Every row gives one point. The points of each table are mixes of a few directions, plus a little noise. How many directions does each table use, and how many do they share? Where both have some left over, give the other angles between the two spaces (their principal angles), to ten degrees, smallest first.
(in the rows, 128 means zero)

First (6 x 2)
[[135 131]
 [203 165]
 [102 115]
 [123 126]
 [117 123]
 [ 87 107]]
Second (4 x 2)
[[115 121]
 [137 133]
 [ 79 104]
 [181 155]]
Directions: first 1, second 1, shared 1

First (6 x 3)
[[149 135 142]
 [ 80 186 136]
 [128  77 100]
 [173 136 156]
 [115 145 131]
 [122  89 104]]
Second (6 x 3)
[[103 136 120]
 [151 156 155]
 [181  84 131]
 [109 100 102]
 [ 69 144 107]
 [155 148 153]]
Directions: first 2, second 2, shared 2

First (8 x 4)
[[158 114 130  94]
 [110 157 159 148]
 [125 143 149 131]
 [137 118 120 118]
 [132 134 140 123]
 [103 173 178 156]
 [ 93 111  76 168]
 [166  72  72  86]]
Second (5 x 4)
[[170 140 178  79]
 [115 130 122 143]
 [104 147 138 155]
 [114 144 142 143]
 [137  78  60 120]]
Directions: first 2, second 2, shared 2

First (6 x 6)
[[123 142 172 153 167 144]
 [172 102 120  70 155 118]
 [158 139 158 128 150 114]
 [ 94 133 100 150  85 131]
 [159 115 103  91 111 103]
 [ 63 137 115 175 101 158]]
Second (7 x 6)
[[149 110 103 172 125 116]
 [130 123  82 158 146 102]
 [110 127 120 131 145  99]
 [116 147 153  84 124 154]
 [100 134 161  99 135 115]
 [155 125  63 167 135 131]
 [135 130 214  86  86 179]]
Directions: first 3, second 3, shared 0; angles 60, 70, 90

First (10 x 8)
[[152 215 188 205 107  59 186 173]
 [138 164 152 160 120  99 151 147]
 [112  70  88  76 142 174  89  98]
 [131 137 134 137 126 120 135 133]
 [125 119 121 120 130 135 122 123]
 [113  72  90  78 141 172  91  99]
 [136 156 148 153 121 106 147 143]
 [121 103 111 106 134 148 111 115]
 [134 148 142 146 123 112 141 138]
 [119  96 106 100 135 154 107 112]]
Second (9 x 8)
[[145 190 170 183 113  79 169 160]
 [135 155 146 152 122 107 146 142]
 [128 127 127 127 128 129 127 127]
 [126 121 123 122 130 134 123 124]
 [140 170 157 166 118  94 156 150]
 [124 114 118 115 131 139 119 121]
 [126 120 122 121 130 135 123 124]
 [100  28  60  40 152 207  62  77]
 [128 127 128 127 128 129 128 128]]
Directions: first 1, second 1, shared 1

First (10 x 9)
[[135 123 130 134  93 149 116 138 148]
 [115 138 123 117 191  90 149 110  91]
 [102 146 119 107 249  56 169  93  56]
 [137 121 131 135  83 155 112 141 155]
 [142 118 133 139  62 167 105 147 167]
 [120 133 126 122 162 108 140 118 108]
 [129 127 128 129 122 132 126 130 132]
 [125 130 126 125 145 117 134 123 118]
 [133 125 129 132 106 141 120 134 141]
 [141 119 133 139  67 166 107 145 165]]
Second (10 x 9)
[[126  74 165 152 126 121 110 126 125]
 [ 79 189 135 196 132 109 205  47 131]
 [123 147 121 137 131 127 145 116 129]
 [131 138 119 133 132 128 138 125 129]
 [ 98 118 162 141 116 116 128 104 125]
 [166 127  95  97 137 143 110 169 131]
 [178 154  65  82 143 151 119 180 133]
 [122  78 165 150 125 121 111 123 125]
 [114 106 154 111 114 124 103 133 124]
 [143 148 101  80 125 139 112 159 129]]
Directions: first 1, second 3, shared 0; angles 70

First (11 x 11)
[[145 142 110 115 133 120 124 127 135 145 144]
 [122 144  79 117 134 124  93 144 119 115 140]
 [115 128 168 150 127 126 147 139 105 144  99]
 [ 87 126 115 147 127 134  99 156  93  92 102]
 [137 131  65 101 131 130  93 122 149 101 163]
 [141 105 182 136 120 135 171 101 149 140 123]
 [122  72 249 163 108 150 206  89 148 126  92]
 [150 104 204 138 120 133 189  95 153 157 120]
 [140 157  76 108 138 115  99 141 125 140 150]
 [120 159  71 118 138 116  85 158 104 128 135]
 [129 139  91 117 132 125 104 135 127 120 141]]
Second (9 x 11)
[[118 112 150  86 112 152 146 128  63 134 207]
 [127 185 125 166  92 124 136 140 172  94  52]
 [149 207  81 147  96 114 119 138 194 101  71]
 [114 141 156 121  93 148 151 136  95 112 143]
 [113  75 159 157 165 120 125 121 128 141  94]
 [145 111  97  91 153 123 110 119 118 153 188]
 [121  97 144 135 148 126 127 124 120 138 125]
 [128  88 131 127 162 121 118 120 123 148 138]
 [137 136 111 122 131 123 121 127 138 131 134]]
Directions: first 3, second 3, shared 1; angles 80, 90

First (11 x 12)
[[148 119 107 124 128 117 144 139 123 138 110 136]
 [124 129 132 129 128 130 125 126 129 126 131 127]
 [ 92 145 166 135 129 149 100 109 136 110 160 114]
 [112 136 145 132 129 138 115 119 131 120 143 122]
 [ 79 151 179 138 129 157  90 102 139 103 173 109]
 [168 109  87 119 127 105 159 149 119 148  92 143]
 [150 118 105 124 127 116 145 140 123 139 108 137]
 [127 129 130 128 128 129 127 127 129 127 130 128]
 [ 88 146 169 136 129 151  97 107 137 108 164 112]
 [ 80 151 178 138 129 156  91 102 140 104 172 109]
 [241  74  10 105 125  62 217 189 102 185  25 172]]
Second (10 x 12)
[[ 72  65 114 136  78 128  65 119 131 111  88 154]
 [124  92 141 151 113 119 130 113 131 137 132 124]
 [ 75 153 121 103 117 154  64 126 133  89 115 144]
 [186  85 120 152 131  94 192 138 120 172 124 120]
 [161  72 123 144 123 107 163 175 111 168 118 123]
 [104 135 131 133 116 132 105  81 143 106 128 134]
 [161 140 152 130 157 131 168 177 113 156 160 102]
 [ 92 168 191 142 143 157 108  94 141 108 192  98]
 [137 202  96  95 147 135 127  92 140  98 116 144]
 [168 167  91  95 154 125 156 165 117 135 108 137]]
Directions: first 1, second 4, shared 1

First (9 x 18)
[[128 126 127 145 124  95 139 102 129 132 134 142 121 145 126 118 127 171]
 [128 128 128 128 128 127 128 127 128 128 128 128 128 128 128 128 128 129]
 [128 127 127 135 126 115 132 118 128 130 130 133 125 135 127 124 127 145]
 [127 124 125 163 119  61 151  75 131 137 139 156 114 163 124 108 126 215]
 [128 129 128 123 129 138 124 136 128 127 126 124 130 123 129 131 128 115]
 [129 133 132  80 141 221  96 202 125 116 112  89 148  80 134 156 132   7]
 [129 132 131  94 137 193 106 180 126 119 117 101 142  94 132 148 130  44]
 [127 125 125 160 120  67 149  80 130 136 138 153 115 160 124 109 126 207]
 [128 128 128 125 129 134 126 133 128 127 127 126 129 125 128 130 128 120]]
Second (10 x 18)
[[136 143 144 119 134 121 127 145 121 129 128 131 108 106 129 137 126 121]
 [140 152 153 114 137 118 127 155 117 129 128 132  97  93 130 142 125 117]
 [108  91  88 150 113 144 131  86 146 126 128 122 177 183 125 106 134 145]
 [146 163 165 107 142 113 125 167 111 130 128 133  83  77 131 149 122 112]
 [103  80  75 157 109 149 133  72 150 126 128 120 192 201 124  99 135 150]
 [140 151 153 114 138 119 127 154 117 129 128 132  98  94 130 142 125 117]
 [147 165 168 106 143 112 125 170 110 130 127 134  79  73 130 150 122 111]
 [135 143 144 119 134 122 127 145 120 129 128 131 109 106 129 137 125 121]
 [ 95  64  60 166 103 156 133  57 159 124 128 117 211 222 124  90 138 157]
 [128 130 129 127 128 128 128 129 128 129 128 128 126 126 128 128 128 128]]
Directions: first 1, second 1, shared 0; angles 70

First (8 x 20)
[[135 133 111 166  44  83 170 129 187 123 131 155 184 151 228 193  88 122
  127 115]
 [131 135 135 103 177 150 137 112 117 118 119 123 139  88  83 110 131 140
  131 151]
 [122 152 127 146  58 154  88  90 178 150 109 157 133 133 166 128 141  83
   97 120]
 [128 133 138 100 191 102 169 141  83 100 122 116 147  89  93 137 119 157
  166 132]
 [134  86 114 141 135 132 111 164 115 143 164 100  80 183 118 105 132 146
  114 129]
 [136 124 124 125 129 190 100  96 162 147 129 131 125 123 102  92 138 118
   87 161]
 [122 153 144 101 163 151 117 102 111 122 103 133 132  81  86 109 145 119
  134 135]
 [116 109 128 141 125  61 131 189  72 120 147 107  85 175 149 149 131 139
  166  79]]
Second (10 x 20)
[[109 130 154 165 138 154  87 133 158  98  84  62 115 213 130  59  40 162
  170 130]
 [109 130 154 167 139 155  87 134 158  97  84  62 114 215 130  57  40 162
  170 129]
 [139 127 113 105 122 112 153 125 110 146 155 168 136  77 127 170 181 108
  103 127]
 [140 127 111 103 121 110 156 125 108 148 158 172 137  70 126 175 188 105
   99 126]
 [125 128 133 135 130 133 121 130 134 123 120 116 125 144 128 115 111 134
  136 128]
 [118 129 142 148 134 142 106 130 145 112 104  92 121 174 129  90  80 146
  150 129]
 [130 128 125 122 126 124 134 128 124 133 134 137 130 115 128 138 141 123
  121 128]
 [122 129 136 140 131 137 115 130 138 118 114 106 124 156 129 105  98 139
  142 129]
 [148 126 101  88 117 100 172 122  96 160 174 198 143  38 126 201 221  92
   83 126]
 [139 127 113 106 122 113 152 124 111 145 153 166 136  78 126 168 179 109
  104 127]]
Directions: first 4, second 1, shared 0; angles 70

First (8 x 24)
[[146  84 118 147 147  85 143 118  93 152 102 101 116 118 205 108 109  76
  141 124 132 115 108 126]
 [131  97 132  76 112 164 165 107  83 157 103 108 142  93 202  64 159  98
  174 114 150 150 150 178]
 [123 118 109 140 137 126 112 163 127 123 135 167  89 160 119 125 164 125
  116 112 106 142 173  83]
 [149 124 135 164 120 159 135  76 153 159 124 154 153 168 112 138 111 128
  137 129  90 155  91 134]
 [ 83 202 151  66 112 116 106 184 135  27 172 114 125  74  59 135 153 180
  108 135 205  92 148 122]
 [137 124 142 162 116 130 126  97 139 159 144 173 143 175 103 134 116 110
  123 138 102 129 109 127]
 [117 173 124 118 135 135 113 149 159  60 133 101 125 101  85 158 126 183
  117 122 149 130 114 107]
 [137 103 112 151 145 108 125 131 135 187 111 106 131 135 139 161  86 125
  108 149  90 109 131 147]]
Second (8 x 24)
[[108 156 162  99 112  88 128 129 121 131 153  92 168  84 102 145  80 129
  109 173 175  59 103 185]
 [127 113 111 133 134 136 121 150 126 141 126 154 103 151 129 124 154 126
  122 117 103 143 168 107]
 [140 100  95 150 142 159 123 142 131 135 111 168  86 171 145 114 176 126
  136  92  82 182 170  78]
 [136  90  85 150 146 162 117 160 129 146 112 185  70 186 143 113 192 124
  130  89  66 187 201  66]
 [143 125 123 143 132 146 136 105 134 112 113 126 128 133 144 120 133 130
  146 109 123 157 103 113]
 [123 161 165 111 113 102 139  95 129 108 140  77 180  77 117 140  72 131
  130 160 182  81  58 180]
 [121 161 165 109 113  99 137 101 127 112 142  79 178  78 115 141  73 131
  126 162 182  77  65 181]
 [126 118 117 130 132 133 123 143 126 137 127 145 111 143 128 126 145 126
  124 122 112 137 156 115]]
Directions: first 6, second 2, shared 2
